Each point is reached from the start by the listed moves, each made once or not at all, plus a little noise. Say if it took an odd or an even number of moves. Then give how often each move was made.

Moves:
(1): [30 13  0]
(2): [-10  19  26]
(3): [ 12 -24  20]
Start: [ 0  9 15]
Points:
[41 -3 33] => even (1, 0, 1)
[33 15 60] => odd (1, 1, 1)
[-9 27 41] => odd (0, 1, 0)

Moves:
(1): [-15  15 -19  28  -4   6  23]
(2): [-24  12  35  14   3   0 -14]
(3): [-5 -5  4 -4 -4 33 10]
(4): [-14 -13  -3   8 -18   1  -2]
(5): [  9 -12   6  -4  25  -3  -5]
(6): [-19  -3 -10   8  12   2 -28]
Start: [ -6  16 -17  -2 -10 -10  -1]
Points:
[-60  31  -4  49 -28  -3   5] => odd (1, 1, 0, 1, 0, 0)
[-25  12 -27   6   2  -7 -29] => odd (0, 0, 0, 0, 0, 1)
[-16   1 -20   2  27 -11 -34] => even (0, 0, 0, 0, 1, 1)

Moves:
(1): [ 4 -4  7  0 -4  3 -7 10 -6  6]
(2): [-18  -2 -14  -5 -17   7   4  12  -4   6]
(3): [-20  12  -3   8  -5 -11  15   6   6  16]
(4): [-5  6 -3 16  3  7  2  6 10  5]
(5): [  6  11   9 -15 -14  18  -5   4   6 -11]
(6): [-10  -7   2  10 -10  21  -5  -4   8  23]
(7): [-15  -2  11   6  13  -8   3   2  -5  -8]
(8): [-10   7   3  -4 -11   5 -29   3   8  17]
Start: [  5 -16   6  -5  -6  -5   9  -6   9   2]
Points:
[-19   3   9 -15 -49  36 -27  30  23  25] => odd (1, 1, 0, 1, 1, 0, 0, 1)
[-22 -28   2  -1 -36  28   1  13   5  38] => odd (1, 1, 0, 0, 0, 1, 0, 0)
[-60 -14   5  32 -27  14  19  26  19  51] => even (1, 1, 1, 1, 0, 1, 1, 0)
[-15  -3  11 -27 -52  29 -27  21  16  21] => even (1, 1, 0, 0, 1, 0, 0, 1)
[ -6  -8  14   8 -19  11 -25  13  22  33] => odd (1, 0, 0, 1, 0, 0, 0, 1)

Moves:
(1): [-5 20  2  1  8  9  8  4 -9 11 -4  9]
(2): [-10  -6  -7  -5   3  -6   4   7   0   0   5  -1]
(3): [ 2  5 -4  1  7 -1 -2  7  5  3 -9 -3]
(4): [  6  -9  -7  17 -18  10   6  14 -17   1  -4 -11]
(5): [ 11  14  17   7  23  -6  -7  14 -12  11  12  -1]
(6): [ -6  -4  22   0   7 -10  12   2  -7  -8  -8  -5]
(7): [-15  -1 -10  -4   5   5 -11 -10 -10 -10 -15   6]
(8): [  3   6  -2  15   1 -12   6   7 -12   5   0   0]
(9): [  1  -5 -14  13   3  -2   3  -8   2   6   0 -25]
(10): [-26  12  -4   0  -2 -14  -6  17   2  21   6   2]
(11): [-10  -1   6  19  -4   6   6   4  -3 -10   3   2]
Start: [  2  -4   6  -1  -9 -10   0   3  -7 -11   1  -3]
Points:
[  4   6   9  53   1 -19  13  54 -46  -2   7 -19] => even (0, 1, 1, 1, 1, 0, 0, 1, 0, 0, 1)
[-31  27  -4  48  23 -35 -11  33 -34  15  -2 -23] => odd (0, 0, 1, 0, 1, 0, 1, 1, 1, 1, 1)
[-34  21   6  27  -4 -35  29  60 -46  22 -14 -12] => odd (1, 1, 1, 1, 0, 1, 0, 1, 0, 1, 0)
[  9   2 -10  47   4 -16  -3  20 -55   2  -6 -36] => odd (0, 0, 0, 1, 1, 0, 1, 1, 1, 0, 0)
[-42   0   5  22  11  -9  22   1 -34 -22 -16 -17] => even (1, 1, 0, 0, 0, 1, 1, 0, 1, 0, 1)

Moves:
(1): [  8  26 -17  -5   7 -14   3 -20   7 -16   0   5  10  -9 -12]
(2): [  8  15  -3   1 -15  11  -6 -17   5  12  21  -7 -19  -4  13]
(3): [  1  16 -10  44  20 -15 -15 -14  12  -5   1  -6   8  13   0]
(4): [-14  -1  -7   3   8 -13  11   8  -7   3  -6 -11  16  -4   7]
(5): [ -6  -4  -2  -8   9  -7  -4  20 -10   0  -6  -7   7  10   7]
(6): [  1  -2   5   9   0  10  10 -12 -14  15   3  16  -5  12 -15]
(7): [ 13 -10  13   3   1   3  18  -7 -17   8   2  17  14  -4   4]
(8): [-10  10  23  -7  -5  -9  26  -5  10 -26 -10   6   3 -13  -8]
(9): [  6  -3  -4 -18  -7  -6 -13  11  24  16  18  -2  -1  11  13]
(10): [  3  -4  18  -5  -9  12   2   2   0   8   2 -23   4  -9   7]
(11): [-17  -8   3  -8   2   6 -10  -8   7 -16  20 -15  -9 -15 -16]
(12): [  8  -2   7  24  -8  -1   6   7  -6   1  16 -15  11  -8 -11]
Start: [ -7  -1   0  -5  -4   4  -5  15   4  10   2   3   2 -11 -13]
Points:
[ 19  36 -21  42  11 -39  -5   4  12  29  46 -24  46  -6   8] => even (1, 1, 1, 1, 1, 0, 1, 0, 1, 0, 0, 1)
[-23  39 -18  18  19 -16 -25 -14  17  -4  35 -60  20 -32  -5] => odd (1, 1, 1, 1, 1, 0, 0, 0, 0, 1, 1, 0)
[-17 -22  16 -35  -7  17 -21  31  10  35  41 -27  -4  -1 -17] => odd (0, 0, 0, 0, 1, 1, 0, 0, 1, 1, 1, 0)
[  7  29  19   0  11 -31  13   4  31  -2  11  -8  44 -11  -3] => odd (1, 0, 1, 0, 1, 0, 1, 1, 1, 1, 0, 0)
[ 22  12   3  19  -5  -9  22  -5  -9   3  19  13  36 -32 -34] => odd (1, 0, 0, 0, 0, 0, 1, 0, 0, 0, 0, 1)
[ 19  31   1  42   3 -16   6  -8  -1  53  51 -30  47  -2   0] => even (1, 1, 1, 1, 1, 1, 1, 0, 1, 1, 0, 1)
[ -8  26   1 -35   0 -22  18   9  25   0   8  20  15   0 -28] => odd (1, 0, 0, 0, 1, 1, 0, 1, 1, 0, 0, 0)
[-18  19  15 -36  -2 -22  28  21  17  10   3 -13  35 -10 -16] => odd (1, 0, 0, 1, 1, 1, 0, 1, 1, 1, 0, 0)

Moves:
(1): [ -4   0  -9  -6   0  -6  -3   8   2 -10   4  -1  -9  10  -7   5  10  -2
   4  -1]
(2): [  5   0   1  -2  -1   2  -2 -13   0   2  -3   8  -1   3  -1   7   3  -7
   3   2]
(3): [-13  15   5   5   4   1  17  -5  -1   2   2   3   4 -10 -10  -3  -7  12
  -4 -15]
(4): [  0   4   4  -1 -12 -17  11  -5   2  -9  -8  20   7 -11  -1   2   1  -5
   3 -18]
(5): [ -5   2   5   2  -8 -17   6  -8  -3  -6  -3   4   7   3   0  -2   5   0
 -11 -12]
(6): [ -5   8  -2   4   3  11  10  -6   1  -4  15   6  16 -11 -19   3  -4  20
 -15  -5]
(7): [ 1  4  5 -4 -7  2 -3  4 -1  1 13 -5  5 -3  1  4  7 -4 -5  4]
(8): [  2   2  -4  -3  -2  10 -10   7   5  -5   2  -6  -3   7  -2  -8  -5  -5
   8  -2]
(9): [ 16  -7  -7  -1  -1   2  -3   7  -3   2   8  -2  -4   2  -1  12   4   1
 -14   1]
(10): [ 5  9  0 -5 -4  2  6  1  8 -1  4  9 10  1 -9  2 -6  1  3 -3]
(11): [-19  18  -1   1  16   5   9   1  18   2  -3   1  -5  -7   2 -27   4  18
  12 -12]
(12): [ -7  11   2   3  -8   2   5  -6  -7  -1  -4  -1   6  -5   1  -2  -2  -2
 -11   4]
(13): [ -4   9   6  -1   0  11  -5  -7  -8   5  -1   5   1   0   0 -15  -5  -3
   3   7]
(14): [ 16  -2  -9  12   7  -8  12   8   0 -14   3   4   3  -7  -8  18  10   0
  -8 -11]
(15): [  0  -6  -9   7  -3 -14  -1   2   2   5   1  -1   1   0   4   5   5  -6
  -6  -3]
(16): [ 3  2  0 -3 10 -5 -3 -3  9 -4 -4  8 -8 -2 -1  3 -4 -1  7 -4]
(17): [  0 -13  -2   2   5   5   5  10   4   4   0   6   4  -3  -8  22   8  -3
 -24   0]
(18): [ 6 -2 -9  2  5 -1 -8  2 -2  4 -3 -1  2  3  5 10  3  1 -3 -2]
Start: [  4   2   7   8   7   0  -3  -5   2  -6   1 -20  14  -1  -7  -5   6  -3
  -5   6]
Points:
[ -1   5  -9  11  -2 -28  12  -2   8  -7   8   9  27 -13 -23  48  35 -17
 -37 -25] => even (1, 1, 1, 1, 0, 0, 1, 0, 0, 0, 0, 0, 0, 0, 1, 0, 1, 1)
[  4  23   6  13  -9  -3  40  -3  15 -24  21  21  56 -24 -56  26   0  18
 -60 -47] => even (0, 0, 1, 1, 1, 1, 0, 1, 1, 1, 0, 0, 0, 0, 0, 0, 1, 0)
[-22  45   2  35  19  13  49 -17  21 -24  10   6  45 -31 -52   5  17  31
 -55 -46] => odd (0, 1, 1, 0, 1, 1, 0, 1, 0, 0, 1, 1, 0, 1, 0, 0, 1, 0)

Moves:
(1): [  5   5  -6  -2 -15  -1   8   1 -10 -14   0   3  -5  -6   5  -3  13  12
  -7  -7   4   6   2   8]
(2): [ -1  -2   9  -7  10   3   1  -3  14  13   4  10  -2  -9  -1   4   3  11
  -4  13 -11  10  10  -9]
(3): [ 10 -11  -4  14   2  -2  -1  10  10   0  -8 -13   2   3   2  -6  -2  -2
  11  -2  -2  -7  -1  -3]
(4): [ -1   2   2  -2  10  -3  -6  -4  -7   2   4 -10   2   1   1   1  -5  12
   0  14  -3  -1  -1   2]
(5): [ -8   7  -1  17   0  -8  -1   2   2   6  10   9   0  -3   0  12   0   1
  -9 -12  -7   7  -2  -9]
(6): [  4   6  -4   0   7  -6   0 -11  -7   0   5   6   9  -8  11   2  -1   1
  -2   0  -9   2  -3  -5]
(7): [  1   0  10   5  -6   6  -4  16  -5 -13  -2   3   6  -1 -10   5  -6  -2
  -1   5   0  -1 -18  -6]
(8): [ -6  -4   8   8  -2 -13  -6 -10  -7   1 -10   3  -9  -6  -5  -2   3  -4
   0  -3 -11   1   0   2]
(9): [ -3   0   2   3   0 -15   5   0  12   3  -2  -2  -2   2 -13   1   2   0
  -1  -4  12   6  -1   4]
(10): [ -3  -2  -4  -3  -3  -5  -1   4   4  -1   2   2  -6   1  12   0 -15   2
   9   1   5  -4  -3 -10]
(11): [ -3  -8   5   4  -2   8  -2   3  -9  11  -8   5   6  -3   1 -11   6 -11
   9   8  -1   3   6   4]
(12): [ 1  6 -2 -7  4  0 -2  2 -1  1 -3 -5  1 -4 11 -1  1  1 -6  5  1 -3  4  5]
(13): [-4 -5 -9  2  4  1  5 -3  1 -1  6 -3  0  3  9  1  7 -5 -4  2 -2 -7 -8  2]
(14): [  7  -8  17  -4 -16   4  14  -2   1  -6   3  -4   0  -4  14   3  -5  12
 -15  -4  -9  -6  -3   2]
(15): [  6  -7   2   1   0   3   2   9  -5   3  10   6   9  -3  -1  -6   1  -4
  -6  -6  -2 -15  -3  -8]
(16): [  9  -6   4   9  10   0   1 -10   7  -5   1   1 -10   0   8  -5 -11   6
   0  -3   6 -15   1   7]
(17): [-1  8  3 -5 -6 -3  4 -5 -1  3 -2  5  2  6  3 -2 11 -3  5 -8  1 -5  0  3]
(18): [ -2   9  12   6  14  -3  -4 -13  -3  -6   2   0   9  -4   3   3   1 -13
  -2   5   2 -10   3  -8]
(19): [-3 -7 -1  0 -4  7  4  5 10  0  3  4  5 -4 -3  2  2  4  1  2 -9 -1  7  5]
(20): [  6   8  -4   2  -9   3   3  -3   7   0   5 -10   3  -1  -1 -11   4  10
   9   2  -6   1   1   1]
(21): [-7  1  3 -7  3  3 -1 -6 -1  2 -8 -3 -2 -6  6  3 -2  1 12 -5  4 -6  0 -6]
(22): [  3 -18   2   9  -1  -8  -7  -9  12   4   6   7  19   2   3  -3  11  12
   3 -18   5  -6  10  -5]
(23): [  7  13   1  -5  -3   1  -6  -1   4   5   7  -4   7   1  -7   9   3 -10
   2   2   5 -11   4  -9]
(24): [ 0 -4  6 -4  1  2  3 11  4 -5  7  1  0 -4  0 -1 -1 -6  0 -3  1 12 -3  1]
Start: [  4   3 -11 -11 -10  -2  12  -2  -2  -4  13  -2   4 -11   4  -3   6   1
  -4   1   4   4   2   0]
Points:
[ 23 -25  31  16 -11 -33  21 -24  10  10  29   6  54 -25  23 -15  41 -33
  -3 -28  -5 -41   3 -22] => odd (0, 0, 1, 0, 0, 1, 0, 1, 1, 0, 1, 0, 1, 1, 1, 0, 1, 1, 0, 0, 0, 1, 1, 1)
[ 29  -2  39  19 -28 -13  23 -48  13  11  49  40  48 -52  32 -13  49  25
 -19 -26 -38 -37  36 -18] => odd (1, 1, 0, 0, 1, 1, 0, 1, 0, 0, 1, 0, 0, 1, 1, 1, 1, 1, 1, 1, 0, 1, 1, 0)
[ 26  17  -6   6  -5 -29  32  -6  34   0  30   5   2 -38  28 -13  24  31
  -7 -17  -7  16   9   4] => odd (1, 1, 1, 0, 1, 1, 0, 0, 1, 0, 0, 1, 0, 0, 0, 1, 1, 0, 0, 1, 0, 0, 0, 1)
[ 25   1  39 -17 -29 -21  16 -25  14  -5  50   7  33 -37  29 -13  28  30
  -9 -11 -15 -23  19 -27] => odd (1, 1, 0, 1, 0, 0, 0, 1, 0, 1, 0, 0, 0, 1, 1, 0, 1, 1, 0, 1, 0, 1, 1, 1)
[ -4  29  -4   1 -23 -17  22  -3  13   0  49   0  26 -20  13  -4  32  -8
   9   1   6  -2   5  -3] => odd (1, 0, 0, 1, 1, 0, 0, 0, 1, 1, 1, 0, 1, 0, 0, 0, 1, 1, 1, 1, 0, 0, 1, 1)
[ 13  25 -17 -17  -6 -14  24  -8  -6  -8  47  17  10 -34  60   6  13  -3
  -9 -33  10 -37 -12 -21] => even (1, 0, 0, 0, 1, 1, 0, 0, 0, 1, 0, 1, 1, 0, 1, 1, 1, 0, 0, 0, 1, 0, 1, 1)
[  6  13  -6   6 -20 -35  23  -2   5  -1  21  -6  19 -46  18 -14  32  23
   3 -27 -24   1  -1   2] => even (1, 0, 1, 1, 1, 1, 0, 1, 1, 0, 0, 1, 0, 0, 1, 0, 1, 0, 1, 1, 1, 0, 0, 1)
[ 25  -8  17   6 -38  -4  25 -13  27 -26  34  -3  41 -29  36 -13  20  16
  -7  -3  17 -44   7   2] => even (1, 0, 0, 0, 0, 0, 1, 0, 1, 1, 1, 1, 1, 1, 0, 1, 0, 1, 1, 1, 0, 1, 1, 0)
[  7  -9  12   9 -41 -12   9  12  10   7  51  34  35 -34  11 -15  44   4
   4 -22 -15  -5  -3 -34] => even (1, 1, 0, 0, 1, 0, 1, 1, 0, 1, 1, 0, 1, 0, 1, 0, 1, 0, 0, 1, 0, 1, 1, 1)

Moves:
(1): [ 23  10   9 -16  -2  10  -1   2   3   2  10   8   8  -6  -1   1 -18  -7
   5 -15   3  -1  11  -2  -9  13   8]
(2): [  2   5 -13   8  -7  -5  -4   8 -13   6   3   5 -24   9   3  10  -6  -2
   6   6  12  10  -6  -4   4  -6   0]
(3): [  4 -14  -2  10  -6   3  -7 -10  -9   5  -4   6   0  -2  -4  -1  12  -5
   0 -14   3   8   2   3   5  -1   2]
(4): [-11   3  -3 -15  -1  -6  10  -1   2  -7   2  -8   4 -17  23  10   6  -4
  -5  -9   5  -9   6   4 -10  -9   0]
(5): [ 13  17   2 -14 -23   5 -11  12  -5  -7   0  13   2 -11   6   6   7 -10
 -10   6  -3  -7  15   6  -1   1  -2]
(6): [ -7  -5   2  -6  -2 -16  14 -13  -6   1  -4  -5   0   2   5   9   1  11
  -2  22   2   7   7  -2   7  -3   1]
(7): [  0  -5   2  11  12   2  -4  -3   3   2 -10   9  -4   5  -6 -12 -10   2
  -8  -2   7   4  -5   9  -9   5   4]
(8): [-13  -9 -10  -2  -6 -15   1  -5  11   0  19 -10   3  -6   0  -7  -8  13
  -9   9   0   2   6  -2   8 -10  -5]
(9): [  9  -4  -6  -3 -12   2  -2  14  -2   3  -7  14  -3  -4  -2   4  -2 -10
   4   9  18  -2   2 -10   9 -10  -3]
(10): [ -3  -4   2  -4  -3   2   4 -12   1  -5   4  -1   2  -3   9  -8   6  -7
   2   1  -7  -1  -4   7   3 -13  -5]
(11): [  6   1   1   1   0  -2   1   3   5   8   7   2  -6   2 -13   0  -5  -2
   0  -3  -7  -6  -3   4   1  -3  13]
(12): [ 0 -2  2 -3  7 -5 -2 -7 17 -3 12 -4  3 -6  9 -3 -2 -1 -6 -4 -6  1 -7 -2
  5  0 -1]
(13): [  7   8  -5   2  -9   4  10   4  -3  12   4  -1 -12  10   2  10  10   8
   4   2  13  -9   6  -7   2  -3  -1]
(14): [  9  -7  -4  -6  -3  -3  -4   2   1  -8  -5  -5  -3  -3   2   2  -5  -5
   3   3   3 -10   9  -1  -1   2  -4]
(15): [ 1 -3 -4  2  2  4  9 10 -5  1 10  4 -6  2  0  7 -5  7  5  3 -5 -7  6  1
  2  3 -1]
(16): [  3  -3  16  -1   2 -22   4  -1  -4  16  14  -7  -4  -4  -1 -12  11   2
  -7   0  -9  10  -3  -3  -4  -1  -2]
(17): [ -9  -2  -3   9   0  -5   4  -6   1   6   1  -7  -8   4  -3   3   1  -1
   0   7   5   3   5   6   1   0 -12]
(18): [  7  10  -7   0   0   7   8  15  -8   0  -1   3   6  -4   0  -5   3 -10
   7 -10   2  -4  -3   1  -5   8  15]
(19): [ 4  2 10 -1 -4  6  1 10  4  1  9  0  2  0  1 -5 -2  0  6  0  5  7 -1  5
 14 -2 12]
(20): [ -7   2   0  -2 -10   2  -9   0  -7   3  -8  14  -2   4   0  -7   2  -5
   8  -6   6  -3   0   0   7   2  -1]
(21): [ 3  3  2 -9  8  1 -2  3 -5  4 -1  3 -5 10  1  3 -3 -4 -5  2  0  1  8 -7
  3 -1  4]
(22): [  2  -4  11 -10  -1  -3 -18   1  -4  -4  10   9   3   1  -8  -7  -1  -9
 -10   1  13   1  -8   5   4   0  15]
(23): [  1  -4  -2 -12   7 -13   4   4  -5   8  -4  -9   1  12  -9  -3   7   3
   1   0   7   1   0  14  -5  -1  -9]
(24): [  0  -3   0   4   0  -3   5  -1   9   8   7 -11  11   5  16   7   2   8
   1   7  -9  -2   1   2  -9  -7  -5]
Start: [ -4  -7 -11  17 -16  26  -5 -11   3  12   5  -3   0   8  -2  -4 -10   7
 -11 -14  -8  -5  -7  -5 -24  17  10]
Points:
[  3 -16  -7  -6 -48  19  13 -23   4  23  22   3 -19   6  59  17  10   0
 -21   4  10 -22  42  17  -6  -8   4] => odd (0, 0, 1, 1, 1, 1, 1, 0, 0, 1, 0, 1, 1, 1, 1, 0, 1, 0, 1, 1, 1, 0, 0, 1)
[ 24  -5   2  -6 -29   7  41  14  -3  50  52   5 -21  12   7  -3   1   1
  -5   9  -2 -10   2 -19  13  -6  44] => odd (0, 0, 0, 0, 0, 1, 0, 0, 1, 1, 1, 1, 1, 0, 1, 1, 0, 1, 1, 0, 1, 0, 0, 0)
[ -2 -16 -10 -20 -53 -19  19 -33 -20  51  39   4 -19  -3  19  -9  13  14
 -28 -10  19  -8  46  28 -29   4  -9] => even (1, 0, 1, 1, 1, 1, 1, 1, 0, 1, 0, 0, 1, 0, 1, 1, 1, 0, 0, 1, 0, 0, 1, 0)
[ 27 -32 -13 -14 -60 -17 -15  -3  -4  31  27   1  -6 -12 -13 -22  14 -15
 -28  -2  -2 -10  17  13 -11 -16   0] => odd (0, 0, 1, 0, 1, 0, 0, 1, 1, 1, 1, 0, 0, 1, 0, 1, 0, 0, 0, 0, 0, 0, 1, 0)
[ 19   5 -20  20 -46  53 -19  21 -41  21   7  51 -31  15   6 -14  -9 -27
   0 -28  11   4   7  17  -2  10  36] => even (0, 1, 1, 0, 1, 0, 1, 0, 0, 1, 0, 0, 0, 0, 1, 0, 0, 1, 1, 1, 1, 0, 0, 0)
